Each row is a point. Before rounding, the points of a table are all equally far from one centre. They may lie mostly on one side of it. Where is the centre, to within rounding?
(in the rows, 128 means zero)

Points (5 x 2):
[[184 127]
 [187 117]
 [176 140]
 [157  73]
 [186 123]]
Centre: [147 112]

Points (13 x 6):
[[ 74 183 140  85 143 154]
 [ 77 160  83 115 131 188]
 [ 76 175  82 103 145 154]
 [ 67 168 113 109 157  99]
 [ 51 179 131 113 115 163]
 [ 64 206 109 119 119 136]
 [ 82 176 131  85 167 130]
 [ 65 194 133 120 178 142]
 [ 68 186 151  95 149 154]
 [101 181  88 109 186 148]
 [ 49 154 110 122 145 108]
 [ 88 157  78 104 162 121]
 [ 51 181 127 110 149 131]]
Centre: [122 152 135 156 133 143]

Points (14 x 9):
[[ 62  91 111 174  95 117  93 139  79]
 [ 75 115 131 182 101 136 149 124  53]
 [ 79  75 111 176  81  92 165 142  91]
 [ 65  94 170 167  82 153 141 164  98]
 [ 82  94 149 161  95 135 147 117  67]
 [ 72  83 107 172 115 121 151 152  58]
 [ 94  93 100 166  84 135 171 128  89]
 [ 87  88 138 217  78 117 139 141  74]
 [ 73  96 105 202  89  93 103 163  75]
 [ 82  92 118 170  62 139 159 127 115]
 [ 60  96 134 176  62  95 138 134  86]
 [ 56  93 126 178  98  82 174 150  86]
 [ 92  92 149 189 111 160 153 126  79]
 [ 65 138 161 157  83 108 106 120  84]]
Centre: [ 97 123 133 174 112 112 134 157 112]

Points (17 x 12):
[[220 120 127 137 165 138 110 182 174 180 158  73]
 [140 155 155 173 198 180 149 192 171 178 167 105]
 [186 152 140 145 155 119 123 200 181 175 148 147]
 [174 183 120 165 189 121 103 174 176 158 162 102]
 [182 177 145 137 164 113 106 185 170 142 187  89]
 [210 165 121 139 172 130  96 162 175 128 142 132]
 [185 116 137 162 144  92 145 174 190 152 131 118]
 [197 159 130 193 193 129 118 172 174 140 160  98]
 [199 161 126 142 130 120 133 195 151 151 188 104]
 [172 178 127 151 189 144 123 200 174 162 166  87]
 [173 179 156 177 173 118 112 180 164 137 147 140]
 [141 140  79 151 169 138 112 185 171 144 168  68]
 [221 157 123 146 164 119 110 205 149 148 165 136]
 [203 146 159 156 178 123 109 199 164 192 138 138]
 [168 151 143 178 152 169 127 174 164 137 116 110]
 [193 154 141 133 158 135  89 202 153 124 131 100]
 [203 142 123 161 167 162  92 202 160 164 148 138]]
Centre: [156 106 138 130 192 132 131 149 118 151 166 120]

Points (23 x 18):
[[ 80 167 134 141 128 147 127 141 120 109 173  70  91 130  60 122 179 165]
 [ 64 162 142 131 143  89 103 100  98 127 181  75 145  88 117 109 113 195]
 [ 92 181 113 112 127 180  37 111  92 125 114  98 143 117  50 117 127 189]
 [108 175 161  95 131 151  43 129  84 118 174 117 137 131  41 139 127 163]
 [ 56 163 150 117 167 135 127 136 149 116 146  66 114 172  77 156 161 181]
 [ 79 202 153 105 127 125  87 134  77  90 153  96 185 155  56  85 107 218]
 [ 53 179 129 126 129 111  81 101  93 103 150  62 149 107  67  92 157 188]
 [ 97 187  69 129 158 136  80 121 104 128 188 102 107 107  86 123 124 202]
 [ 86 199 117 123 165  41  81 106  97 142 124 131 151 114  87 120 140 195]
 [ 63 195 130 166 152  81  78 124 111 117 149  98 116  89  90  95 148 197]
 [ 75 192 106 120 142 103  77 132  63  75 129  74 159 159  49  72 118 150]
 [104 138 133 138  99  41 113 122  92 132 128  92  99 130  69  73 123 188]
 [ 52 202 137  97 122  98 106 150  62 131 139 113  98 148  51 114 124 164]
 [ 99 182  96 126 129 129  94 126  64 112 140  80  89 126  78 124  85 219]
 [119 201 156 133 160 136 118 147  88 163 122 120 128 115  76 129 107 247]
 [ 93 190 143 138 128  98  65 111 111  96 183 115 122 126  62 148 148 172]
 [ 91 192 105 125 108 104  80 122  87 135 134  64 124 114  74  65 135 213]
 [ 98 149 132 126 167  76 116 176  74 143 158  95  86 102  83 152 109 208]
 [ 54 186 135 132 162  76  67 159 122 132 151 154 101 144  89 136 170 222]
 [126 148  80 113 154  59 115 107 114 142 199 132 154 141 115 133 118 183]
 [ 82 207 172 103 113 140  82 129  63 146 113  87 119 128  71 127 140 168]
 [ 48 124 104 141 113 113 107 106 137  88 113  58 137 103 103 101 151 203]
 [ 79 170 112 144 126 107  69 148  98  98 127  78 148  75  51 118 138 207]]
Centre: [108 131 130 116 152 127 101 151  97 110 122 130 141 148 114 100 141 177]

Points (30 x 24):
[[177  91  85 101 118 114 130 122 166 141 118 131 108 109 138  73 188 128
   34 107 114 148 130 105]
 [207 138  79 116 166 103 163 110 151 129  92 114 122  92 152  84 116 107
    7  99  87 121 115  98]
 [217 106 110 127 126  82 176 135 140 110 104 138 129 104 135  71 171 120
   26 126 110 144 109  84]
 [236 113 112 139 106  88 182 122 146 134 103 157 119 113 135 105 119  96
   41 107 132 129 130  80]
 [230  99 104 118 111 104 210 133 158 114 131 126 126  92 145  86 125 110
   44 104 105 106 113  85]
 [200 118  87 133 126 104 178 129 162  88 101 161 142 141 132  69 151 121
   32 113 108 134 106  87]
 [196  88 122 153 113 139 135 140 121 121 131 140 123 110 147  49 134 113
   60  81 108 125 100  65]
 [222  81  98 134 118 109 176 116 125 116 136 103 125  99 141  65 137 104
   51  66 106 100 134  78]
 [204 140 105 152 131 126 167 127 145 110 119 137 118  97 136  69 150 109
   27  87 107 152 144  85]
 [218 111  98 143 117 101 145 112 169 134  92 125 114  99 122 129 185  99
   49  68 104 100 144  78]
 [217 132  96 137 157 121 184 141 152 121  87 127  90 111 114  71 163 108
   54  87  90 119 135  94]
 [240 120 131 114 147 113 186 127 136 120 110 127 139  87 143 106 138  91
   26  90 110 141 104  92]
 [244 106  94 110 105 114 169 116 154 102  76 127 121 121 120  69 145 109
   43  79  93 133 114  75]
 [224  93  94 134  99 115 170 131 147 103  94 156 129 129 149  56 140 124
   37  96 113 135 118  94]
 [216 109  96  83 119 107 168 138 156 128 104 128 129 101 177  70 138 112
   48  96 109 117 154 104]
 [218  92  94 163 110 122 166 148 136  96  94 104 135 128 142  76 144 107
   12 100 113 130 135 104]
 [185  87 142 132 131 107 130 150 147 117  99 134 112  99 140  53 145  94
   53  73  82 154 136  84]
 [201 107  81 144 110  89 180 146 157  86 102 128 140 110 135  61 146  68
   27  99 112 111 126  94]
 [235 120 103 122  99 121 186  94 127 113 105 114 131 114 175  97 157 113
   33  89 112 122 139  91]
 [218 119 126 133  97 127 158 160 170 119 102 119 108  90 151 100 131  98
   40  79 117 115 130  68]
 [195  96 115 103 103  88 167 159 143 106  71  87 125 109 149  70 149 123
   56  70 102 134 125  91]
 [214 102  91 113 103 117 188 155 148 103  63 137  87 141 147  95 132  97
   37  85 121 138 133 112]
 [246 103  82 112 122 118 183 116 138 107 120 154 151  97 111  75 138  98
   49  87 120 124 127 103]
 [225 102  92  79 114 109 144 152 155 112  96 130 120 108 127  75 153  91
   37  90 140 139 112  86]
 [203 109 104 126 147 145 189 113 146 108 112 127 100 112 153  66 139 126
   56 106 148 132 139 121]
 [235  92 102 110 117 108 147 131 141 127  95 158 109  96 148 104 177  87
   32  86 105 151 122  85]
 [218 109  98 130 129 119 161 108 158 120 108 109 150 124 148 100 138 114
   31  97 131 146 143  80]
 [229 146 134 125 117 120 151  99 152 136  98 117 108 134 139  79 160  87
   24  89  99 101 147  90]
 [220  85 122 155 101  82 184 133 174  88  94 125 128 126 113 104 122 105
   44  84 103 132 135  91]
 [219  90 122 136 100 101 162 124 180 108  89 114 121  94 138  98 135 106
   37  73 109 148 123  78]]
Centre: [181 116 109 119 111 113 132 115 122  97 109 122 111 111 124 117 131  95
  73 113  90 110 106 132]
